Rows are points. Each copy is the shape, with its points in the same order, stretched, turned, moved and blurred by noise. Say if it was mirrored as well.
(in the rows, 128 means zero)

Shape, 8 rows:
[[155 118  99]
 [ 71 131 108]
 [103 173 129]
 [109 136 111]
 [112 146 158]
 [202 208  84]
 [ 96 119 173]
 [ 97 119 120]]
Copy 1:
[[145  98 133]
 [ 98 139 166]
 [116 158 125]
 [113 134 143]
 [143 163 147]
 [148 117  31]
 [148 172 188]
 [117 136 166]]
Copy 1 is: only turned
Copy 2, 8 rows:
[[155 121 156]
 [ 59 113 131]
 [ 81 166 144]
 [ 99 129 142]
 [112 150 107]
 [166 215 226]
 [107 126  77]
 [ 98 109 123]]
Copy 2 is: mirrored
Copy 3 (8 x 3):
[[129  77 102]
 [ 76 120 160]
 [146 132 159]
 [112 106 138]
 [133 155 132]
 [243  50 126]
 [ 99 175 125]
 [ 88 121 132]]
Copy 3 is: mirrored

Shape:
[[108 115 156 133]
 [147 202 108 165]
 [118 160 146  65]
 [ 95 109 154 150]
 [114 154 106 184]
 [151 137 168  74]
 [140 120 129  86]]
Copy 1, 7 rows:
[[120 100  97 102]
 [201 192 126 118]
 [ 82 170 146  54]
 [133  91  79 111]
 [186 153  80 136]
 [ 91 123 182  64]
 [ 79 131 149 107]]
Copy 1 is: mirrored
Copy 2:
[[102 106 159 140]
 [126  66  64 186]
 [168  78 138  97]
 [ 84 109 163 138]
 [ 82  99  94 167]
 [169  89 171 134]
 [162 129 152 118]]
Copy 2 is: mirrored

Shape (12 x 6):
[[ 68 133  92 154  64 101]
 [179 141 146 119 100 138]
 [118 107 110 110  91 125]
 [ 92 194  79 120 132 148]
 [138  87  42 119 108 139]
 [113 108  74 172  83 134]
 [112  84 166  88 154 126]
 [ 86  85 117 119 220  77]
 [126  98 104 181  95 172]
 [114 191 120 174 106 201]
 [134 120 131 133 154 101]
 [168 115 118 142  70 159]]
Copy 1:
[[ 86 155 113 178  92 111]
 [115 105  97 134 130 196]
 [110 107  97 146  99 133]
 [156 178  76 143 124 136]
 [149  87  84 187  73 126]
 [123 130 119 192  69 140]
 [138  83 136  86 132 132]
 [187  84 173 132 167  93]
 [139 128 134 160  54 167]
 [152 196 104 126  86 192]
 [145 101 139 143 150 149]
 [108 108  97 157  78 189]]
Copy 1 is: mirrored
Copy 2:
[[121 138  67 128 134  52]
 [133 100 131 146  83 157]
 [ 91 123 105 149 116 104]
 [117 142  92  74 134 132]
 [ 71 101  53 146 131 144]
 [119  89  63 139 137 102]
 [ 87 153 164 178 168 119]
 [104 192 110 195 236 136]
 [125  56 100 141 143 114]
 [151  66 125  67 127 127]
 [129 151 114 171 155 140]
 [118  62 109 147  85 131]]
Copy 2 is: mirrored
Copy 3 (12 x 6):
[[ 58 150 143 101  48 124]
 [151  91 124  64 151 166]
 [ 89 134 111  93 133 146]
 [155 185 106 117  71  97]
 [ 93 124  38 142 119 150]
 [ 80 103  97 120  75 127]
 [ 92 131 162 105 205 137]
 [ 88 175 174 191 163 135]
 [ 96  66 107 109 105 111]
 [167 100 125  82  73  71]
 [120 128 156 127 143 153]
 [126  64  91  70 131 156]]
Copy 3 is: mirrored

Shape, 13 rows:
[[ 80  60  73 173  90  92 151 118 118]
 [155  88  88 118 156  95  88 166 137]
 [163 157 154  99  97 148 156 122  62]
 [122 142 154  80  69  68  97 106 162]
 [170 167 109 141 153  72 101 105 167]
 [126 102 138 184 146 154 147 131  78]
 [132 108 110 170  67 109  72 110 137]
 [ 96 124 168  81  91 105  85 129 146]
 [137  95 164 138 144 156 169 145 122]
 [109  97 122 151 129 143  84 132  84]
 [179  88 154  92 155 152  91  89 149]
 [ 92 104 116 123  68 167 146 154 111]
 [122 163  62 152 148 143 175 130  81]]
Copy 1:
[[128 131  61 185 141 104  78 155  64]
 [185  99 156 103 138 111 118 182 107]
 [ 82  87  99 105 115 137 183 103 105]
 [118 137 124  51  96  79  99  93 161]
 [168 166 154 101 134 142 157 114 169]
 [108 122 137 178 127 174 132 153  77]
 [148 173 106 110 108 124 101 135  67]
 [101 114 144  53 100  93  69 123 128]
 [ 99  62 117 157 100 158 119 134 129]
 [124 121 143 121 137 143  97 156  35]
 [171  77 158 104 119 161 112  94 119]
 [ 80  82  64 107 103 122  92 155  80]
 [ 95 123  85 144 194 165 182 144 110]]
Copy 1 is: only turned
Copy 2, 13 rows:
[[ 33  84 122 133 155 121 137  21  55]
 [ 73  83 147 122 155  96  53 100 156]
 [211 113 144  82 113 153 148 138  83]
 [ 75 143 185  91 106  87 114 185 100]
 [ 94 163 191 113 140  96  93 117 185]
 [152 103 102 141 149 181 142  65 109]
 [ 40 143 144 117  96 137  65  87  76]
 [ 73 134 138  99 115 114 111 207 107]
 [160 102 107 158 119 130 161 102 142]
 [ 91 101 101  89 148 188  92  94 101]
 [137 132 102  86  93 114  78 117 220]
 [114  99  81 136 123 134 128 108  28]
 [173 135 107 114 199 130 155  58  77]]
Copy 2 is: only turned

Shape, 17 rows:
[[148 176 122 134  94 153  94  90 184 181 144]
 [142 138  73 159 157 173 173 146 156 168 146]
 [163  95  74 129  75 136  62 171 138  70  92]
 [165  95 151  71 115 111 117  77  92 102 144]
 [128 177 119  92  65 170  71  77 142  68 169]
 [158 105 137 146  73 101 117 164 160  71 111]
 [100 110 139 133 151 140 100 129 106  82  76]
 [148 174 141 129  96 110 149 170 111 155 149]
 [124 170 151 169 156 164  66 130 175 115 156]
 [ 97  88 104 147  77 179  86  68 131 148 124]
 [138 193 116 146 115 143 119 116 144 142 147]
 [ 93 108 134  83 114 136 148 160 104  92 100]
 [127 111  60 139 152  82 105 172  88 154 160]
 [ 70  94 159  94  84 149 106 101  92 162  93]
 [ 99 163 137  89 154  85 124 100 178 108 163]
 [ 75  86 140 173 159  91 169  90 175 160 119]
 [156  93 111 145 140 133 159  88  78 128  76]]
Copy 1:
[[144 152 178  32 136 144 130  88 146  89 167]
 [150 185 109 110  69  94 167  47 148 148 144]
 [143  53  95 132 145 169 161 125 174 158 219]
 [113  97  93 142 166 104 162 130 102  71 139]
 [110 106 156  72 155 120 161 127 172  36 245]
 [143  66 135 150 126 152 166 152 191 145 147]
 [127 122  97 171 109 146 112 158 125 146 165]
 [166 105 142 115 112  60 145 109 116 112 134]
 [168 188 184 130 141 171 137 111 153 113 190]
 [ 65 105 145  88 105 155  90  62 164 111 175]
 [170 146 145  91 111 110 132 100 147  83 173]
 [102  97  86 137 108  75 146 156 130 159 156]
 [163 129  78 179 169  64 121  56 126 160 159]
 [ 53  90 132  95 120 104  77 123  98 146 137]
 [152 188 125 110 196  98 149 158 169  91 131]
 [112 181 130 145 111 137  88 107 189 149  42]
 [126 104  68 157  60 113 113  99 108 105 108]]
Copy 1 is: only turned
Copy 2, 17 rows:
[[166  87 131 134 117  78 170  71 151  90 120]
 [ 92  80 181 220 103 115 150  75 130 148 108]
 [ 77 180  74 126  51 177 145 100 175 109  62]
 [130  80  58 113 109 133 136 181 127 122 138]
 [157 111  77  92 101 182 182 106 114  23 107]
 [123 188 110 111  47 160 120 108 157 136 122]
 [ 50 141 113 133 105 143 119 158 153  87 110]
 [137 123 120 146 126 152  96  73 112 162 150]
 [151 119 170 144 135 130 132 119 170  51  84]
 [ 85 122 106 118 110  87 194 132  99  93  80]
 [131  95 147 150 115 131 129  69 123  96 128]
 [ 72 155  81 153 111 175 150 140 129 131 150]
 [111 123  99 241  94 135  82  94 103 143  90]
 [ 62 144  63 112 141  95 180 147 112 109 133]
 [177 101 112 178  93 117 112 157 144  67 175]
 [110 124 167 186  96  28 119 184 116 123 166]
 [ 37  68 120 137  80  93 111 146 114 160 107]]
Copy 2 is: mirrored

Shape (15 x 12):
[[ 89 110 104 126 166 135 125 110 135 180  80 143]
 [ 95 162 114 113 176  57 115  78  94 134 100 174]
 [119 120 123 101 178 153 109 107 126  92  86 118]
 [ 92 121 143 183 140 112 113 138 145  92 117 144]
 [144 170 192 129 145 115  67 165 161 129  80 145]
 [ 83  64 172 122  87  69 115 148  89 119 155 106]
 [ 95  96 142 102 147 136 152 134 112 152 131 164]
 [111 167 156 100  91 143 125 131 157  91 129 112]
 [ 97 146 183 150 172 149 167  88 121 154  91  86]
 [165  88 104 157 106 128  91 148 167 175  54  80]
 [ 68 124 113 162 127 133 154 182 104  92  96 178]
 [138 164 131 109 125  71 137 120  93  95 138  94]
 [137 154 138 189 115 122 141 180 186  94 140 162]
 [124  82 104 167  90 139  88  85  85 155 149  71]
 [131  95 128 150  94 133  85  96 119  86 100 173]]
Copy 1 (15 x 12):
[[126  86  57 125 101 173 122 151 146 171  76 112]
 [121 114  19 178 102  81 104 144 108 185  71 110]
 [154 103 104 162 115  94 127 190 184 171 108 121]
 [133 141 112  77 107  73 122 151 128 134 177  75]
 [223 103  77 157  74  84  71 157 179 124 160 108]
 [ 14 141 112 168 119 107  77 143 105  94 157 101]
 [ 79 111  66 143 108 149 127 133 144 121 116 154]
 [147 106  94 151 125  76 110 158 151  64  87  90]
 [101  16 127 113 111  96 113 167 104 140 121 115]
 [193 116 145 153  76 203  85 109 147 147 109  98]
 [121 187  56 107 138 136 193 209  97 116 171  59]
 [114 145 106 178 129  82 108 162  79 134  97 133]
 [182 181 112  63 103 105 143 125 114  93 187 119]
 [ 70 107 159 141 172 146  91  80 100 137 114  98]
 [116 137 100 138 124  87 158  97 166 115 144  36]]
Copy 1 is: mirrored
Copy 2, 15 rows:
[[131 167 172 181 129 125 124  67 161 117 157 131]
 [139 164  96 125 192 153 164  32 141 165 143 115]
 [156 176 124 198 160 101 150 150 165 152 156 141]
 [161 206 112  99  82 161 139 130 111 168 159 128]
 [139 159  37 178  87 152 231 115 145 119 157 131]
 [131 143  67  65 122 165  96 195 140 138 190 144]
 [116 134 147 149 148 122 142 116 115 130 161 149]
 [183 140 129 160 148 163 173 187 146 113 175 100]
 [107 162 118 189 130  74 145 122 154 118 140  49]
 [165 139 134 164  37 138  99 136 215  91 135 158]
 [179 174 128 150 109 175 104 129  53 182 128 145]
 [190 124  61  95 178 133 131 144 148 142 131 101]
 [195 160 130  80  38 171 167 121  83 151 130 126]
 [130 209 141  79 135 132  63 197 195  94 119 151]
 [119 185 130 139 112 190 148 163 154 181 143 165]]
Copy 2 is: mirrored
